Every row gives one point. A path goes straight from each point to the next, and from the last back to the first. The post is the endless flat space through its rows: a point in 2 columns, a line in 3, a plane in 4, and so on, so that a path can go around it. Count how often the path circles the post. Going back the other way cancels.
In the rows, zero is written as 128.

Post:
[[115 130]]
Path, 19 rows:
[[154 141]
 [146  81]
 [101  82]
 [155 116]
 [160 139]
 [136  83]
 [ 83  90]
 [ 68 130]
 [109 166]
 [118 165]
 [ 75 172]
 [ 61 141]
 [114 177]
 [142 140]
 [141 116]
 [104  69]
 [ 94 128]
 [ 85 161]
 [147 181]]
Times around: 2

Post (8 x 9):
[[133 110 123  60 115 112 183  69 124]
 [ 94 132 144 170 148 225  52  87 157]
 [164 102 110  89  96 138 116 131 164]
 [145 100 144  87 116 192 156 135  88]
 [117 130 129 181 230 155 116  98 101]
 [152 113 159 147 145 119  90 113 126]
 [117 115 102 145 121 142  93  78 118]
 [125 110 151 232  75 135 151 143 122]]
Path, 7 rows:
[[116 155 132 130  94 188  72 129 143]
 [105 111 123 172 138 178 116 152 159]
 [147  70 124 162 149 104  89 156 119]
 [156  87  93 116 191 137 131  92 134]
 [113 102 119 105 125 166  91  58 131]
 [159  92 130 206 120 137 169 126  76]
 [115 145 105 142 124 152 151  76 151]]
Times around: 1

Post (17 x 18):
[[ 64 116 120  97 117 151  94 130 111  52 148 203 103  98 115 110  92 115]
 [145 137 116 114  64 122 115  73 156  95  79 119 112  93 118  85 111 172]
 [124 118 112 158 118 139 125  68 184  91 152 148  93 104  76  91  70 187]
 [179 131 129 122 158 101 145  98 132 122 119  44 168 106  57 100 135 140]
 [209 154  80 151 100 161 138  99 124 106 152  80 181  79  98  99 122 187]
 [215 111 148 149 142 186 116  87 129 129 111  67 159 112 113 144 131 109]
 [114 150 147  84 182 148 132 114  92 219 152 104 116 135 150 124 125  77]
 [214 117  79 128 134 146  92 109 170 165 132  59 148  80  78 124 173 161]
 [105 154 186 121 184 142 116 100  73 161 117 103 100 155 122 183 144 201]
 [ 75 148 179 159  41 123  62 155 148  90 164 180 116  76  88  79  70 148]
 [134 151 131 159 121 179 112  77 152  96 130  72 158 135  84  65 184 180]
 [103 151 137 116 122 102 102 185 143 113 165 153 105 174 161 129  74  86]
 [102 118 175 101 149 119 155 202 147 173 125 197 141 129 167 113 114 100]
 [101 132 166  62  72 121 160 177 159 153 194 163 123 141 130 143 113  75]
 [ 99 138 136 191 109 107 109  56 150  69 147 105 107  71 133 121 148 179]
 [124 175 139 143 155 171 163 150  79 150 118 132  59 129 111 146 152 108]
 [ 90 149 182  69 123 161 127 210 171 108 169 129 100  95 150 109  76 104]]
Path, 14 rows:
[[ 46 192 102 132  95 106  92 165  99 126 141 115 107 146 126 153 117 192]
 [132 143 141 138  78 142  94 118 132 157 145 110  82 170 104 104  55 211]
 [114 147 122 127 116  94 148 124 119 136 191  48  97 141  79  99 106 151]
 [ 96 103 107 140 174 133 150 123 142 119 171 140 116 110  75  93 141 141]
 [143  97 167 127 159 138 151 110 106 128 177 135 123  92  93  93 152 141]
 [154 135 163 127 146 130 121  62 136  96 137 128 114 126 183 119 102  92]
 [109 213 119 102 115 184 109 128 110  92  81 126 132  89 103  79 163 123]
 [157 194  94 122 156 130 109 104 125 149 120  67 106  93  92  65  85 139]
 [180 186 127  95 101 152 165 120 160  83 179 131  96  54  79  93  88 157]
 [159 130 117 100 148 156 149 158 128  76 179 140 148 154 112 107 107 138]
 [126 107 124 103 123 108 144 125 117 110 181  80 130 133 111 111 125 130]
 [140 127 175  87 100 171 120 103 108 150  98 107 143 152 100 134 111 160]
 [127 135 160 134 176 159 131 103 165 161 109  60 119 104 101 163 118 107]
 [133 129 170 141 155 165 158 107 142 102  82 145 135 126 137 139  67 147]]
Times around: 0

Post (17 x 18):
[[ 92 105 176 133  66 135 171 113 141 168 198 136 160  96 152 114 128 123]
 [100 197 121 110 151 158 131 113 128 114  84 106 111  78 163 125 136  98]
 [157 178 163 150 148 185 129 153 146 130  92 124 117 135 166 145  92 182]
 [109 135 113 166  40 196 132 118 108  93 145 133 175 130 105 145 145 150]
 [117 160 106 166 120 165 162 130 126 159 178 109 121 160  90 139 161 139]
 [126 123 153  85  67 201 158 184 121 121 176 120 145 136  91 159 155 135]
 [164 118 158 125 164 132 108 131 140 108  82 102 119 107 128 106 168 152]
 [166 170 126 127 164  96  87 152 156 113 105 174 107 117 179 153 143 131]
 [169 108 102 135 220 117 137 109 188 108  65 143 115  65 134 144  82  92]
 [107 148 159 110  62 140 154 146 118 120 112 128 146 196  91 133 133 104]
 [111 150 110 108  53 160 161 151 177 132 134 105 117 132 108  96 142 156]
 [119 145 151 119 127 126  84 136 166 171 108 115 133 108 137 195 145 152]
 [ 89 142 160 161  56 168 139 170 108 156 174 101 111 123  60 114 115 126]
 [165 144  68 141 186  92 116 142 179 153 117  85 175  69 161  99 103  91]
 [172 117  68 153 155  84 173 141 119 188  84 141 142  46 150 140 101 113]
 [151 140 137 108  41 185 108  96 101 165 148 130 125 168  97 102 127 132]
 [132 125 122 154  68 201 138 163 149 160 125 107 119 151 110 110 172  98]]
Path, 24 rows:
[[153 160 149 186  93 159 115 140 161 144 121  68 155 158 146 136 169 160]
 [161 157 191 119 174 131 164 202 176 146 175 119 104 169 115 137 124 159]
 [150 232 170 176 144 199 161 191  83 122  73 148  98 170 131 108 152 188]
 [104 115 148  81 145 130 113 146 229 144  81  77 114 112 148  87 185 123]
 [145 136 102  83 138 121 174 131 113 146 130 135 106 164 119 165 104 164]
 [147 155 103 166 152 164 133 131 144 125 112 102 133 117 173 156 155 109]
 [200 146 108 140 119 212 119 122 197  55 138 164 129 124 129 166 106 162]
 [139 161 142 160 102 115 150 117 120 172 126 184 116 121 154 115 112 119]
 [166 101 150  78 138 190 123  56 121 132 110 116 132 161 118  92 219 142]
 [117 117 147 104  87 218 109 142 173  38  82 109 158 142 169 120 151 162]
 [111 150  81  97 152 111 148 113 183 109 109 138 100 100 187 100  74 100]
 [ 86 148  95 154 144 120 134  91 125 121 136 168  48  76 124 131 178 138]
 [149 145  97 137  85 124 137  77  70 160 116 145 151  99 172 149 112 118]
 [ 61 226 153 142  78 174  96 110 141  94 146 121 131 126 171 174 149 149]
 [131 148  76 130  20 148 144 207 146 158  81 134 159 115  48 174 126 102]
 [172 176  94 129 140 143 117 183 137 173 129  98 124 173  61  73 141 109]
 [131 121 151  69 132 123 161 142 110  91 139 174 132  96 157 134 168 120]
 [180 127 130 126 159 144 134 196 118 139 145  77 104 123 108  61 125 108]
 [148 130 186 158 114 174 173 128 128 176  97  83 100 126 165 118 119 135]
 [150 168 139  70 104 120 159 127 144 140 149 151 144  29 160 129 132 116]
 [162 192 100 106 119 117 114 116 164 144  81 164 127 182 122 105  87  79]
 [110 141 118 144  76 223 147 177 208 118  98 128 153 130 135 105 186 108]
 [129 122 107 118  88 148  91 100 169 130  83 181  61 141 100  81  91 109]
 [141  96 129 189 109 141 130 146 157 187 163  70 135 136 129  61  82 133]]
Times around: 4

Post, 17 rows:
[[ 49  98 111 109 158 137  94 132 131 125 125 101 148 169 117 114  80  91]
 [ 59 119 112 153 151 149  85  92 123 100 150 121 124 176 171 126 132 122]
 [132 182 103 139  74 126 156 164 148 110 135 144 155 118 128 131 110 131]
 [143 136 109 134 116 114 148 145 107 109 115 151 107 132 114  57 130 162]
 [116 157 161 136 126  87 157 110 142 114 111 159 124  99  95 114 146 139]
 [117 139 139 115 157  94  85 161 119  98 126 187 122 104 150 158 152 124]
 [ 88 147 168  98 143 131  68 116  90 122 171 150 119 120 148 154 125 123]
 [160 166  96 156  73 166 131 113 120 103  79 161 123  99  83 105 109 107]
 [124 108 108 131 125 121  76 125 164 152 119 128 147 130 128 126 126 138]
 [114  97 139 143 182 149  99 143 147 115 112 104 171 122 150 130  80 137]
 [ 95 131  81 148 173 152 111 135 107 157 147 120 130 173 133 149 128 137]
 [124 131 145 169 102  97 127 150 146  91 162 129 119  77  89 133 149 116]
 [120 104 168  92 144 122 116 120 139  90 162 155  84 127 137 156 151 105]
 [114 142 153 121 105 116 128 142 118 100  89 121 105  93 107 144 134 167]
 [128 183  78 133 121 127 153 128 135 127 108 104 105 104 135  86 142 121]
 [107 135 150 147 152 157  67 154 134 133 108 110 131 200 136 117  99 115]
 [116 111 116 133 145 109  97 104 121 109 134  77 161 167 126 146  90 118]]
Path:
[[105 112 140 116 131 112 140 123 151 110 127 111 106 105 157 132 158 141]
 [124 136  84 116 166 108 112 151   7  92 108 126 133 128 139 105 147 180]
 [ 93 169 170 141 133 146 143 146 168  85 167 111 164 140 154 125  91 104]
 [150 186  75 138 107  87 154 124 189 160 156  29 117 114 141 160 128 136]
 [136 131 143 147 145 162 109 103 139 132  93 163 113  99 107  86 103  88]
 [152 104  92 110 166  51 123 122 137 148  95 137 145 114 168  93 169 151]
 [142  75 117 166 116 156 129  77 118 119 105 112 134 117  79 109 151 184]
 [ 46 150 128  77 129 108  98 145 144 133 202 130 113 159 173 196 171 140]
 [141 107 131 155 168 101 126 150 138 138  50 120 132 122  83 101 140 168]
 [ 59 136 101 115 135 178 157  99  93  84 130 153  81 118 149 107 102  53]
 [ 80 173 136 164 154 159 110  91 102  89 121 119  88  52 115 152 125  75]
 [ 61 140 116  97 136 176 142 101 113 119 140 123 117 147 123 112  85 125]
 [ 65 154  69 138 174 122  52  85  36 128 100 121 120 192 132  63 170 179]
 [ 90 143 135  77  67  99  82 209 162 123 173 186 150  96 122 184 127  74]
 [168  98 128 167 105 179 125  70 115  95  97  68 120  78 129 125  91 101]
 [118 169 131 142  67 124 125 159 175 117  54 119 151 130  95 122  64 144]
 [ 83 172  71 109 165 153 185  54  54  71 139 177  92 177 167 105 139 171]
 [ 77 178  39  91 195 174 117 103  82 160 128 120  87 158 168 113 183 139]
 [145 232 115 130 164 132 122 158  86 173  92 155 106 155 165 100 159 145]
 [162 141 138 184  90  88 116 171 153 121 121 107 238  58 135 192  68 197]
 [104 158 157 141 116  91 152 177 197 129 116 134 148 112 132 155  96  84]
 [ 96 140  78 169 141 140 139 116  67 125  85 133 176  72 120 146  84 115]
 [164 144 135 116 128 146 125 126 105  92 119 153 147 102 108 149 103  89]
 [ 92 165 128 123 162 108  85 216 116 135  79 108 196  80  97 130  84 159]
 [ 83 152 103 125 140 103 118  93 169  99 100 123 160 141 127 161  89  96]
 [122  87 124 125 142 100  98 130 143 119 110 139 114  40 110 155 112 107]]
Times around: 0

Post:
[[135 121 140 144  83 167 177 206 175 248 177 148  28 157  94 125 161 114]
 [110 161 145 117 146 122 189 105 162 112 129 121 160 123 143  84 120 150]
 [122 131 135 147 103 177 110 108 149 116 125 142 131 163 113  70 135 134]
 [ 87 165 169 196 136 174 202  53 109  37  73 108  52  98 126 176  65  81]
 [145 160 175 115 127 133 174  94 130  86  86 129 122 150 125 119 147  77]
 [134 136 125 118 147 166 114 162 135 157 159 120 111 139 169  88 134 101]
 [104 105  99  89 104  72 112 114 167 174 106 142 107 100  96 173 139 154]
 [150  88 107 146 146 110 169 114 168 126 122 117 112 159 123 125 115 102]
 [138 144 165  77  92 142 108 167 103 185 135 145 145 114  62 125  99 187]
 [164 135 126 153  94  70 170 105  96 136 144 180 189 134 153  90 113 187]
 [108 135 119  96 127 135 135 138 131  96 159 109 122  45 113  63 141 157]
 [129 139 103 102 158 178 119 119 134 121 196 116 146 154 120 145 137 102]
 [150 138 114 194 141  62  92 144 134 132  85 152 164 149 112 154 180 153]
 [162 138  94 145 117 152 181 111 155 157 147  97 175 125 135  92 144  86]
 [144 103 168 153 125 147 142 124 165 102 154 132 139 109 142 114 131 113]
 [ 78 154 192 134 132  90 156 144 136 112 143 109 149 143  85  75 144  75]
 [129 181 143 123 118 126 146 142 155  85 121 135 123 137 110 135  81  80]]
Path:
[[112 153 149  95 115 122 173  83  88 172 112 121 186 170 112 105  63  90]
 [162 134 123 119 146 140 125 100 125 136 120 109 160 101 113  76 150 130]
 [ 84 102 144  98 106  76  99 139 134 146 158 132 105  77 129  98 131 155]
 [124 187  66 172 178 152 129 187 203 139 123  70 140 171 144 125 157  76]
 [129 125  71 156 106 146  97 146 133 113 150 190 154 139 171  99 138 144]
 [129 172 144  84 154  90 127 175  77 200 166 179  63  91  90 177 164 168]
 [149 146 163 148 155 166 186 106 118 161 158 124 126 186 141 117 133 113]
 [151 138 113 114  86 127 128 109 151  79 183  77 126  58 163  55 113  66]
 [128 106 208 160 166 129 176 125 154  63 118 113 158 180 158 128 121 145]
 [ 89 160 158 102 122 108 102 160  99 194 117 150 189 180 121 121 109 132]
 [108  68 173 120 133  76 169  87 148 149 117 195  72 161 128 150 125 183]
 [135 135 167 127  90 118 101 147  94 162 147 117 156 111  44 109 124 132]
 [187 120 144 172  58 147 190 143 131 114 195 136 118 149 113 106 102 103]
 [103 139 129 114  99 185 132 119 138  87 170 175 101 163 127 144 100 123]
 [114 125 187 169 105  86 163 205  95 150 115 185  86 166 146  77 163 137]
 [132 160 144 186 116 206 172 113 157 102  84 116 127 180  65 106  25  94]
 [151 144 167 108 146 185 106 103 159 121 118 132 105 132 141 113  60 105]
 [ 19 168 167 170 140 112 148 126 198 123 125 101  53  96 117 122 183  93]
 [170 158 141 148 118 125 158 196 189 147 127 129 142 165 120 122 118 124]
 [ 68  66 129 179 116 160 204 119 164 124 126 116  72  81 125 119 157 105]]
Times around: 4
